Rows are points. The last column is the point's height on a tilted bowl or saddle (a function of degree 2), plus a little noise. Along how many of its main directions does it bend up, bend down or stay straight?

Points (10 x 3):
0.06 0.13 0.23

0.00 -0.10 0.15

0.67 0.02 -0.40

-0.13 0.00 0.15

0.87 0.22 -0.50

0.37 0.46 0.49

-0.25 0.35 0.22

0.11 0.38 0.44

0.09 0.06 0.18

0.59 -0.22 -0.44
Directions: 1 up, 1 down, 0 straight

Points, 16 rows:
-0.41 -0.10 0.04 0.25

-0.53 -0.70 0.71 1.01

0.61 0.17 0.34 0.55

-0.30 0.16 -0.34 0.20

0.54 -0.20 -0.30 0.27

-0.12 0.23 -0.79 -0.06

0.25 0.57 0.44 0.08

0.13 -0.48 0.23 0.44

-0.18 0.09 0.09 0.16

0.15 0.26 0.30 0.13

-0.21 -0.10 -0.02 0.13

0.26 -0.44 -0.14 0.18

0.48 -0.23 -0.28 0.21

0.05 -0.07 0.07 0.15

-0.38 0.03 0.23 0.22

0.44 -0.43 -0.26 0.19
Directions: 2 up, 1 down, 0 straight

Points, 15 rows:
-0.65 0.07 -0.60 0.62

-0.32 0.07 0.13 0.12

0.11 0.34 -0.17 0.01

0.68 0.19 0.38 0.41

0.24 0.22 0.04 -0.02

0.25 0.05 -0.56 0.22

0.46 0.47 -0.50 0.37

0.29 0.05 -0.09 -0.01

-0.27 0.08 -0.64 0.32

-0.25 0.01 0.39 0.23

-0.19 -0.14 -0.17 0.08

0.25 -0.65 -0.18 0.64

-0.24 0.02 -0.07 0.04

-0.42 -0.51 -0.17 0.55

0.70 -0.04 0.37 0.44
Directions: 3 up, 0 down, 0 straight

Points (26 x 5):
-0.08 0.09 0.51 -0.03 -0.09

0.21 0.15 0.20 -0.28 -0.11

-0.31 0.40 0.26 -0.15 -0.13

0.59 -0.06 -0.14 0.47 -0.14

-0.35 -0.36 -0.18 0.54 -0.18

0.20 0.23 0.40 0.53 -0.09

0.00 0.61 0.11 0.16 -0.29

0.40 -0.16 -0.45 -0.15 -0.35

-0.17 -0.38 -0.04 -0.64 -0.27

0.60 -0.03 -0.02 -0.38 -0.46

0.36 0.28 -0.01 -0.13 -0.16

-0.23 0.24 -0.05 0.34 -0.12

0.65 -0.11 -0.33 -0.45 -0.74

0.04 -0.41 -0.34 -0.30 -0.21

0.46 0.14 0.01 -0.09 -0.16

0.48 -0.42 0.12 -0.48 -0.62

-0.10 -0.45 -0.04 0.09 -0.01

-0.34 0.07 -0.07 -0.22 0.08

-0.27 0.49 0.04 0.27 -0.28

0.33 0.33 0.09 0.01 -0.11

0.02 0.09 -0.45 0.67 -0.40

-0.36 0.10 -0.59 0.59 -0.52

0.38 -0.80 0.56 0.16 -0.41

-0.75 0.68 0.49 -0.17 -0.72

0.00 -0.03 0.05 -0.13 0.05

0.19 -0.26 0.68 -0.44 -0.54
Directions: 0 up, 3 down, 1 straight

Points:
0.17 0.26 -0.16 -0.20 -0.11

0.43 -0.02 -0.37 0.25 -0.20

-0.10 0.28 -0.06 0.77 0.44

0.16 -0.33 0.06 0.25 -0.12

0.02 0.80 0.17 0.40 -0.43

0.41 0.70 -0.04 -0.30 -0.46

0.40 -0.02 -0.56 0.08 -0.41

-0.07 -0.35 -0.03 -0.22 -0.20

0.10 -0.70 -0.14 -0.44 -0.53

0.45 0.17 -0.24 0.36 -0.14

-0.29 -0.16 0.34 -0.35 -0.26

0.22 0.04 0.50 -0.51 0.18

0.31 -0.13 -0.41 0.07 -0.25

-0.01 -0.29 -0.34 0.34 -0.05

0.11 0.18 0.56 0.10 -0.25

-0.01 -0.05 -0.66 0.54 0.08

0.03 0.72 0.41 -0.03 -0.56

0.30 0.38 -0.40 -0.41 -0.40

-0.59 0.20 0.14 0.15 -0.34

-0.25 0.26 0.14 -0.34 -0.22

0.43 -0.04 0.21 0.91 -0.12

-0.19 0.06 0.16 0.30 0.01

-0.51 0.03 0.02 0.05 -0.29

-0.28 0.17 0.58 0.22 -0.41

-0.83 0.16 0.25 -0.02 -0.85
Directions: 1 up, 3 down, 0 straight

Points (26 x 5):
0.31 0.30 -0.19 -0.06 0.36

0.06 -0.59 -0.21 -0.44 -0.62

0.41 0.61 -0.31 0.22 0.18

0.30 -0.07 0.05 -0.11 0.17

-0.62 0.03 0.40 -0.44 0.00

-0.30 -0.01 0.22 0.19 0.12

-0.11 -0.57 0.81 0.52 0.92

0.30 -0.19 0.02 -0.38 0.01

0.49 0.01 0.24 -0.05 0.20

0.31 -0.03 -0.34 -0.26 0.27

-0.01 -0.18 0.33 0.10 0.16

0.58 -0.41 -0.23 -0.32 -0.17

-0.14 0.12 0.11 0.36 0.14

0.33 -0.38 0.32 -0.09 0.02

-0.25 0.38 0.08 -0.29 0.33

-0.32 -0.49 -0.09 -0.50 -0.54

0.04 -0.39 -0.37 0.15 0.15

0.14 0.16 0.30 -0.49 0.24

0.40 0.04 0.10 0.19 0.25

-0.10 0.33 -0.39 0.14 0.29

0.42 0.38 0.82 -0.70 0.31

0.06 0.15 -0.62 0.33 0.35

0.06 0.26 -0.06 -0.53 0.53

0.47 -0.63 -0.37 -0.11 -0.26

0.35 -0.03 0.10 0.15 0.25

-0.14 1.07 0.06 0.17 -0.50
Directions: 1 up, 1 down, 2 straight

Points (40 x 7):
-0.05 -0.47 -0.06 -0.09 -0.27 -0.69 0.46

0.33 0.86 0.53 0.16 -0.30 -0.35 0.59

0.18 0.18 -0.17 0.07 0.14 -0.33 0.11

0.15 -0.08 -0.16 -0.07 0.39 0.80 0.43

-0.96 0.35 0.15 0.07 -0.34 0.74 0.61

-0.62 0.37 0.47 0.26 -0.44 -0.20 0.36

0.47 0.13 -0.23 0.31 0.39 0.41 0.31

0.19 -0.46 0.35 -0.24 0.10 -0.17 0.29

-0.35 0.05 0.43 0.26 -0.12 -0.28 0.16

0.13 0.00 0.24 0.27 -0.04 0.26 0.15

0.00 0.41 0.03 -0.19 -0.78 0.09 0.46

0.21 0.01 0.32 -0.37 -0.30 -0.50 0.31

0.09 0.36 -0.03 1.00 0.37 -0.09 0.19

0.65 -0.23 0.29 0.14 -0.08 -0.19 0.34

0.31 0.24 -0.09 0.38 0.48 0.18 0.20

-0.49 0.20 -0.32 -0.28 0.67 -0.46 0.38

-0.04 0.05 -0.24 0.40 0.39 -0.72 0.26

0.05 0.17 0.31 -0.12 -0.13 0.02 0.14

-0.18 -0.21 0.01 0.04 -0.20 -0.82 0.40

0.32 -0.05 -0.21 0.20 0.12 0.31 0.18

-0.02 -0.45 -0.38 -0.50 -0.47 0.45 0.59

0.04 0.02 -0.16 -0.19 0.51 -0.31 0.18

-0.03 0.23 0.40 -0.27 -0.39 -0.27 0.31

-0.11 -0.02 0.70 0.08 -0.16 -0.10 0.32

-0.08 0.67 0.04 0.03 0.25 0.08 0.19

0.54 0.10 -0.55 0.40 -0.07 0.16 0.38

0.20 0.12 1.09 -0.11 0.14 0.54 0.79

-0.27 0.20 0.05 0.33 0.65 -0.25 0.08

-0.29 0.47 0.18 -0.19 -0.14 0.16 0.22

0.10 -0.28 -0.52 -0.05 0.21 -0.21 0.24

-0.37 0.11 -0.04 0.18 -0.46 0.20 0.23

-0.46 0.91 -0.40 0.41 0.49 -0.56 0.50

0.05 0.02 -0.12 -0.60 0.08 0.53 0.32

-0.12 -0.29 0.46 0.02 -0.35 -0.16 0.35

-0.12 0.04 -0.34 0.69 0.05 -0.08 0.07

0.49 -0.01 -0.17 0.33 -0.32 0.17 0.31

-0.29 -0.09 0.04 -0.22 0.36 -0.40 0.17

-0.11 -0.32 -0.39 0.00 -0.09 -0.14 0.20

-0.78 -0.09 -0.31 -0.25 0.58 -0.02 0.31

-0.15 -0.28 0.47 -0.15 0.08 0.46 0.37
Directions: 5 up, 0 down, 1 straight

Points:
-0.21 -0.07 0.46 0.52 -0.36 0.00 0.77

-0.73 0.19 -0.15 -0.01 -0.37 0.59 0.12

-0.55 0.24 0.06 0.29 -0.51 -0.11 0.47

0.16 0.17 -0.57 -0.53 0.34 0.17 0.49

-0.41 0.11 -0.03 -0.27 0.43 -0.04 0.15

0.15 -0.03 0.52 0.00 -0.29 -0.01 0.37

-0.18 -0.29 -0.59 0.09 -0.61 0.30 0.21

0.04 -0.18 -0.54 -0.25 -0.23 -0.68 0.46

-0.06 0.21 -0.31 0.30 -0.35 -0.02 0.16

-0.16 0.97 -0.56 -0.29 -0.65 -0.38 0.04

-0.22 0.21 0.21 -0.59 0.05 0.08 -0.09

0.31 0.17 0.55 -0.32 -0.30 -0.69 0.25

0.38 0.08 -0.22 0.09 -0.16 -0.06 0.05

-0.12 0.02 -0.12 -0.46 1.11 1.08 0.30

0.01 0.15 -0.13 1.09 0.25 -0.78 0.65

0.07 0.08 -0.18 -0.07 -0.72 -0.23 -0.10

0.03 0.13 -0.01 0.05 -0.12 0.80 -0.17

0.12 -0.12 -0.17 0.31 -0.17 -0.02 0.04

0.00 0.12 -0.22 0.03 -0.14 -0.12 0.06

-0.41 0.01 0.07 0.27 -0.48 -0.12 0.42

-0.09 -0.07 0.51 -0.23 0.05 -0.03 0.33

-0.28 0.15 0.35 0.11 0.39 0.69 0.18

-0.38 -0.41 0.05 -0.04 0.02 -0.16 0.42

-0.12 -0.28 -0.10 0.65 0.53 0.17 -0.11

-0.14 0.16 0.09 0.37 0.11 -0.10 0.19

0.05 -0.37 -0.21 0.11 -0.33 0.31 0.07

0.49 0.31 -0.37 0.31 -0.19 -0.57 0.56

0.29 -0.47 -0.33 0.20 -0.72 -0.12 0.05

0.12 0.55 0.21 0.09 0.39 -0.62 0.28

-0.05 -0.23 -0.06 0.24 0.11 -0.05 0.06

0.00 -0.76 0.17 -0.52 0.75 0.15 0.64

-0.10 0.40 -0.05 -0.09 0.12 0.16 -0.08

0.61 -0.28 -0.12 0.20 0.32 0.25 -0.07

0.23 -0.50 -0.02 -0.17 0.14 -0.90 0.02

0.14 -0.10 -0.18 -0.11 0.19 -0.11 0.06

-0.28 -0.09 0.41 0.37 0.38 -0.12 0.32

-0.33 -0.18 0.03 -0.61 0.24 0.17 0.34

0.13 -0.62 0.08 -0.58 -0.33 0.11 0.50

0.21 -0.30 0.37 -0.75 0.19 0.07 0.47

0.30 -0.24 -0.59 -0.15 0.10 0.03 0.37

0.14 0.01 -0.08 0.09 0.05 -0.14 0.02

-0.27 0.39 0.15 0.33 0.01 -0.04 0.29

-0.54 0.12 -0.14 -0.83 0.49 -0.12 0.37

0.46 0.72 0.24 -0.10 -0.60 -0.32 0.11

0.46 -0.08 -0.34 -0.19 -0.13 0.30 0.05

-0.53 -0.62 -0.51 0.13 -0.12 0.18 0.78

0.17 -0.10 0.06 0.00 -0.30 0.30 -0.02

-0.21 -0.05 0.82 0.16 0.19 -0.11 0.86

0.28 0.39 0.17 0.23 0.46 0.00 0.09
Directions: 3 up, 1 down, 2 straight

Points, 71 rows:
-0.38 0.29 -0.09 -0.51 0.00 0.72 -0.06 -0.43 0.24

0.14 -0.20 -0.11 0.41 0.07 -0.28 -0.02 0.24 -0.05

0.15 0.37 -0.60 -0.85 -0.26 0.73 -0.40 0.06 -0.12

-0.77 0.25 0.25 0.08 0.13 0.30 -0.04 0.12 -0.12

-0.02 0.38 -0.15 0.16 -0.02 -0.21 -0.01 -0.08 0.01

0.00 0.00 -0.04 -0.04 -0.16 1.03 -0.22 -0.01 -0.34

0.05 0.17 0.35 0.23 -0.14 0.22 -0.15 -0.09 0.01

0.13 0.96 -0.14 -0.29 -0.03 0.44 0.05 0.01 0.34

0.07 0.11 0.20 -0.16 -0.03 0.01 -0.30 -0.61 -0.12

0.31 0.35 0.51 0.16 0.13 0.59 -0.62 -0.34 -0.33

-0.42 -0.05 0.12 0.08 0.02 0.10 -0.22 0.81 -0.61

0.33 0.33 0.38 -0.82 -0.21 -0.25 0.97 -0.32 0.40

-0.07 0.74 0.33 -0.03 -0.38 -0.23 -0.49 0.16 -0.12

0.08 0.69 -0.41 -0.13 0.21 0.05 -0.09 -0.11 0.28

-0.02 0.31 0.31 -0.34 -0.08 -0.27 0.07 -0.45 0.46

-0.52 -0.48 -0.38 -0.35 0.15 -0.08 0.19 -0.37 0.41

-0.24 0.17 -0.63 0.12 0.55 0.26 0.16 0.14 -0.51

-0.42 -0.14 0.11 0.34 0.35 -0.21 -0.34 -0.03 -0.34

-0.25 0.69 -0.18 0.37 -0.18 0.71 0.07 0.67 -0.09

0.53 0.39 0.00 0.25 0.08 0.13 -0.64 -0.24 -0.21

0.53 -0.56 0.16 0.03 -0.12 -0.10 -0.66 -0.19 -0.33

-0.09 -0.06 -0.15 -0.17 -0.10 0.90 -0.07 -0.08 -0.44

-0.43 0.23 -0.06 -0.15 -0.07 0.05 -0.06 0.15 -0.21

0.67 -0.32 -0.01 -0.48 0.01 0.39 -0.04 -0.43 -0.38

0.27 0.24 0.06 -0.35 -0.11 -0.26 -0.16 0.28 -0.14

0.15 -0.21 -0.31 -0.29 0.10 0.17 0.43 -0.20 -0.01

0.23 0.63 -0.09 0.37 -0.65 0.13 0.36 -0.61 0.14

-0.04 0.32 0.20 0.16 -0.07 0.36 -0.20 0.90 -0.03

-0.03 -0.35 -0.58 -0.01 0.08 -0.35 0.42 -0.78 0.52

0.07 0.22 0.24 0.23 -0.13 0.19 -0.04 0.26 0.03

0.24 0.61 -0.10 -0.04 -0.60 0.19 -0.28 -0.30 0.04

-0.36 -0.33 -0.11 -1.09 0.56 0.56 -0.21 0.03 0.53

-0.38 -0.19 0.15 0.45 -0.18 -0.42 0.35 -0.15 -0.04

0.54 0.29 -0.34 0.60 -0.14 -0.03 0.71 -0.41 -0.51

-0.15 -0.59 -0.21 -0.14 0.27 -0.02 -0.48 0.31 -0.07

0.26 -0.26 0.24 0.08 0.57 0.51 0.26 -0.42 -0.54

-0.07 0.65 -0.37 0.01 0.44 -0.51 -0.12 -0.05 0.50

-0.38 -0.46 0.02 -0.49 -0.66 0.07 -0.06 -0.30 0.41

-0.01 0.03 0.37 -0.25 -0.10 0.07 -0.48 0.16 -0.10

0.33 -0.26 0.19 0.15 -0.19 -0.28 -0.58 0.38 0.01

0.26 -0.19 -0.43 0.18 -0.17 0.07 0.34 -0.52 -0.32

0.03 -0.46 -0.05 0.19 -0.42 -0.28 0.01 -0.21 0.03

-0.17 0.73 -0.16 -0.01 -0.30 -0.29 0.28 0.38 -0.40

0.32 0.04 0.51 0.02 0.28 0.08 0.03 -0.04 -0.14

-0.11 -0.02 -0.22 -0.56 -0.18 0.34 0.44 0.35 -0.26

0.24 0.11 0.55 -0.67 0.34 0.38 -0.05 0.23 0.02

0.71 -0.26 -0.26 0.11 0.27 0.30 -0.04 -0.47 -0.66

0.05 -0.18 0.87 -0.02 0.48 -0.26 -0.42 -0.07 -0.20

0.32 -0.51 -0.24 -0.06 0.68 0.26 0.51 -0.54 -0.33

0.36 -0.16 -0.30 -0.22 -0.33 1.02 0.68 -0.30 -0.81

-0.04 0.09 -0.32 -0.50 -0.51 0.02 0.26 0.13 -0.02

-0.54 0.68 0.89 0.12 -0.55 -0.18 -0.36 -0.03 0.40

-0.45 -0.18 0.54 -0.02 0.28 0.54 -0.05 0.32 0.03

-0.45 -0.88 -0.14 -0.89 0.03 -0.13 0.19 0.21 1.16

0.42 0.32 -0.35 0.06 -0.01 0.00 0.11 0.22 -0.09

-0.19 -0.40 -0.13 -0.22 -0.70 -0.40 -0.33 0.41 -0.23

0.27 0.08 0.56 0.37 -0.09 -0.04 0.41 -0.34 -0.02

0.23 0.36 -0.15 0.39 0.33 0.59 -0.62 0.37 0.30

-0.65 -0.61 0.02 0.03 0.64 -0.26 0.33 -0.13 0.40

-0.23 -0.21 -0.11 0.06 -0.24 -0.61 -0.03 -0.17 0.07

-0.16 -0.22 -0.14 0.27 -0.01 0.15 0.71 0.33 -0.70

0.16 0.30 0.12 -0.12 -0.25 0.57 -0.38 0.10 0.07

-0.29 0.18 -0.15 -0.10 -0.02 -0.19 0.13 0.23 -0.23

-0.40 0.19 -0.46 -0.76 -0.23 -0.34 -0.22 0.38 -0.35

-0.30 0.04 0.05 0.02 -0.12 -0.12 -0.36 0.30 -0.36

-0.12 0.05 0.24 -0.56 0.08 0.03 -0.36 -0.31 0.24

-0.27 0.21 0.25 0.36 0.30 -0.32 0.32 -0.40 0.32

0.04 0.26 -0.06 -0.17 -0.33 -0.10 -0.26 -0.01 -0.08

-0.36 0.29 -0.10 -0.23 -0.09 0.55 -0.13 0.45 -0.36

0.04 -0.15 0.58 0.18 -0.22 0.44 0.28 0.39 0.33

-0.18 0.09 0.28 0.21 0.31 0.26 0.04 0.39 -0.15
Directions: 3 up, 3 down, 2 straight
